Each row of a before or after table is a point. The points were changed in one or more steps. Then noise was added and the rows were shuffled. The steps act on how far a point lies along the listed directions, d1 being the first. What was done? A step turns or swaps two directions, mirrors them in a line or flattens them onto one, adds a multiple of one to another, or multiplies one. Angles are multiples of 10 degrees, from the lower direction toward the higher: turns from -170 to 170, lines from 10 to 170 but not 90. Use the fewest steps. Two steps may share a direction if one is a turn and the other turns, adds or multiplies; they go together, in the order done. Otherwise the lowest direction goes first.
In the rows, 128 means zero.

Directions:
(1): [ 91 105]
(2): [105 165]
Before, 14 rows:
[[ 73 128]
 [ 67 144]
 [102 149]
 [157 121]
 [150 156]
 [113 154]
 [168 137]
 [118 108]
 [161  86]
 [172 152]
 [134 192]
 [152 171]
 [125 148]
 [125  94]]
After, 14 rows:
[[ 93 106]
 [129 150]
 [149 107]
 [145  64]
 [116  96]
 [ 81 158]
 [ 96  90]
 [138 110]
 [ 98 127]
 [162 118]
 [122 160]
 [191 134]
 [182 147]
 [120  79]]
Steps: turn d1 and d2 by 160 degrees

Directions:
(1): [ 97 177 135 107]
(2): [124 104 112  73]
(3): [107 130  72 145]
Before (10 x 4):
[[126 112 111  91]
 [103 153 171  74]
 [140  90  87 139]
 [143 107 124 154]
 [127  90  99 131]
 [119 139 126 120]
 [113 148 123 111]
 [136  99  69 161]
 [114 112  97 192]
 [145 141 139  86]]
After (10 x 4):
[[ 58 185  92 101]
 [117 149 130 124]
 [184  91 166 175]
 [157  81 133 138]
 [150  93 135 175]
 [126 141 108 164]
 [173  87 139 179]
 [121 162  88 124]
 [158  83 190 142]
 [105 169 131 123]]
Steps: multiply d1 by 1.6; turn d2 and d3 by 130 degrees

Directions:
(1): [165 152 149 154 127 169  93  86]
(2): [134  86 150 180  94 144 137 162]
(3): [108  71 137 129 140 119 136  67]
(4): [116 111  55 140 131 166 111 130]
(5): [139 155 105 147  97 126 192  98]
(6): [ 57 161 141 163 132 132 120 122]
Before:
[[ 90 118 120 102 183 135  71 177]
 [ 91 136 159 154 163 142  59 101]
 [143 144  84  75 126  89 165  68]
 [125 126 100 128 154 117 113 106]
 [162 141 171 197 101 161 124 130]
 [164 139 156  98 141 126 104  85]
 [131  97  94 106 135 118 161 130]
 [143  65 168  90 154 108 130  81]
 [110 111 119 130 162 145  89  94]
 [153 155 145  78 135  99 159 107]
 [161 118 146 128 122 156 108 101]]
After (11 x 8):
[[171 106 143 192  98 166 134 150]
 [122 141 148 128 153 108 118 102]
 [ 78 138 114 123 142 115 154 118]
 [124 143  54 111 138 161 124  98]
 [117 129 179  80 178 106  80 169]
 [181 100 192 116 147 118  79 112]
 [ 97 169  72 111 134 120 142  49]
 [129 117 183 126 154 121 108  92]
 [134 128  98 134 140 174  82  85]
 [124 118 136 153 121 172 105 107]
 [ 88  61  82 126 158 162 100  79]]
Steps: turn d1 and d2 by 20 degrees; turn d4 and d6 by 140 degrees; multiply d4 by 1.3

Directions:
(1): [161 100 123  84 114 103  88 143  74 142 160  98]
(2): [136 106 154 170 105  96 141 127 147 106 112  52]
(3): [109 202 130 127 109 162 129 116  89 147 119  83]
(4): [174 169 144 113 129  76 187 148 120 140 120 146]
(5): [166 168 106 149 152 105  71 113 175 153 138 119]
(6): [147 123 176 129 185 173 139 167 139 142 160 105]
Before (13 x 12):
[[122 159 139 111  81 109 115 129  96 155 129  60]
 [131 103 132  75 183 142 167 170 149 132 146 220]
 [109 163  90 120 141 112 109  97 154 137 115 175]
 [125 137 146 164 128 106 128 119 144 154  98  78]
 [103 168 122 127 134 157 198 103 109 144 109 177]
 [114 161 101 163 105 100 117 107 156  98 113 121]
 [114 145  99 109  87 112 123  88 115  96 114 136]
 [145 119 197 156 154 161 164 161 148 132 120  84]
 [ 53 188  89 146  88 171 125  85 114 129  85 122]
 [145 207 211 197 177 159 163 175 166 142 119  22]
 [115 123  79 150 128 160  42 109 128 148 155  83]
 [154  71 135 127 129 121 126 135 112 135 132 158]
 [115 183 154 155 145 175  99 140 132 148 126 109]]
After, 13 rows:
[[132 118 118 110 117 111 125 105 137  96 127 152]
 [101  78 117 106 142 180 112 110  80 147 155 130]
 [135 134 131 152 149 107  83 123 152 166 117  91]
 [ 82  74 134 131 110 119 134 118 124  97 108 105]
 [117 115 110 154 121 106  89 118 154  94 137 114]
 [ 90  77 124  70 111 155 150 140  74 112 130 145]
 [119 152 134 197 131 124 197 128 180 116 102 106]
 [145 192 162 161 180 189  33 163 134 170 160  15]
 [145 168 143 133 158 181  77 136 131 170 140 106]
 [152 169 143 116 136 105 129 146 143 165 137 116]
 [149 120 121 129 119 113 141 118 112 140 110 172]
 [ 80 115 125 145 138 176 124 124 142 125 115 136]
 [107 149 181 158 143 169 125 150 124 133 118  88]]
Steps: swap d1 and d4; swap d2 and d5; flatten d3 and d6 onto the line at 50 degrees

Directions:
(1): [141 138 121 129 134  86 149  93 149 136 126 169 212 121 100 135 156 179]
(2): [173 131 111 110  96 203 147 111  87 126 169 124 122 109  85 151 129 162]
(3): [ 96 120  52 106 159 126 110 111 123  63 126 109 121 107 111  77 140 146]
(4): [129  78 115  55 125  99 134 131 114 144  79 131 106  90 144 183 130 144]
Before:
[[114 138 141 119 146 110 115 148 136 140 107 119 116 116 128 116 131 117]
 [137 132 175 164 124 139 109 165 134 143 132 117  69 156 166 129 111  70]
 [ 91 113  81 118 151 141 109 133 126  96 110 100  59 131 164  86 119  93]
 [130 156 100 165 139 126 117  81 162 101 138 138 182 133 107  81 136 142]
 [110 100 105  86 156  77 130 130 143 118  99 125 110 102 138 133 157 139]
 [135 120  97 110 122 168 133 123 119 128 120 120 117 125 104 144 131 124]
 [126  91  96  89 135 119 114 125 132 132  80 141 104 102 140 149 138 147]
 [118 141 109 154 138 116 134 103 142  92 130 128 167 148 113  78 141 133]
 [167 150  71 137 124 187 137  74 114 105 167 161 190 110  47 123 128 195]
 [118 105 190 144 126 102 124 163 150 165  94 115  93 158 192 149 112  92]]
After, 10 rows:
[[150 132 111 124 113 170 142 113 125 141 131 134 144 132  91 150 136 136]
 [ 72 108  88 131 177  68 106 124 164  78  92 109 132 134 157  68 145 135]
 [109 121  74 125 170  78 108 108 152  77 112 140 149 117 121  87 159 148]
 [128 136 125 143 140  71 153  93 166 154 107 177 199 142 137 128 157 156]
 [137 122 170 142 109 120 141 136 134 153 109 129 130 152 148 142 119 104]
 [111 145 141 125 151  97 117 141 144 140 106 127 135 118 123 110 137 122]
 [139 127 133 145 128 130 119 128 147 151 112 152 129 134 135 131 134 136]
 [203 130 153 127  72 247 140 129  80 171 166 137  90 122  90 194  81 133]
 [149 129 167 146 105 142 122 126 143 166 115 125 113 138 153 151 105  95]
 [126 130 163 142 140  87 137 143 158 154 124 135 125 136 147 135 147 114]]
Steps: turn d1 and d3 by -150 degrees; multiply d2 by 1.3; multiply d4 by 0

Directions:
(1): [100 118 104 119  87 116 124 212 180 163 129 122 163 111 141 113 111 110
 114  85 167 166 129  93]
(2): [100 111 129 109 111 140  87 180  79 160 146 118  94 179 161 174 183 142
 102 111 117 106 132 161]
Before, 8 rows:
[[159 139 110 139 136 108 154 111 182 119 110 131 179  92  97  96  85 125
  140 143 149 165 111  80]
 [127 130 155 128 146 142 119 109  66 116 144 135 105 150 122 159 161 139
  141 145 106  90 122 168]
 [156 136 147 141 155 138 128  61  99 111 112 139 110 153 134 138 147 133
  142 167  95 107 112 160]
 [145 134 149 133 167 127 138  54 123  99 131 153 122 123 103 126 119 125
  149 164 113  94 138 128]
 [130 144 127 138 172 133 149  87 104  98 128 129 123 127 121 135 135 139
  147 137 105  85 115 149]
 [133 134 118 121 110 113 162 136 150 108 130 125 157  93 114  90 104 115
  132 136 136 154 127 109]
 [ 85 103 114  99  80 145  97 249 110 179 142 122 105 157 167 155 156 140
  115  87 147 123 125 122]
 [144 129 142 131 137 143 131 100  96 119 129 137 105 150 125 153 154 133
  136 148 102 108 141 154]]
After, 8 rows:
[[150 140 117 143 127 125 182 119 189 104 104 140 162  61  97  71  52 119
  173 134 156 152 118  67]
 [108 119 115 103  91 122 128 189 119 138 144 115 133 132 143 123 146 123
  109 117 132 140 128 127]
 [115 118 145 113 147 136 102 112  87 133 145 143  98 168 134 167 165 134
  124 140 108  82 142 155]
 [153 135 141 137 142 140 138  84 106 109 125 140 110 138 116 144 141 132
  142 152 104 112 139 146]
 [116 139 124 129 163 137 134 110  87 111 135 126 112 145 134 151 152 142
  134 130 102  79 115 159]
 [149 131 148 135 149 143 117  80  93 121 115 138 103 164 145 148 158 137
  137 161  94 105 112 167]
 [143 140 156 139 159 135 143  71  86  94 133 143 119 121 101 136 133 132
  157 157 108  96 118 154]
 [110 113 108 109  99 122  91 208 123 176 135 114 141 165 149 161 160 140
  100 107 143 145 114 119]]
Steps: mirror d1 and d2 in the line at 170 degrees
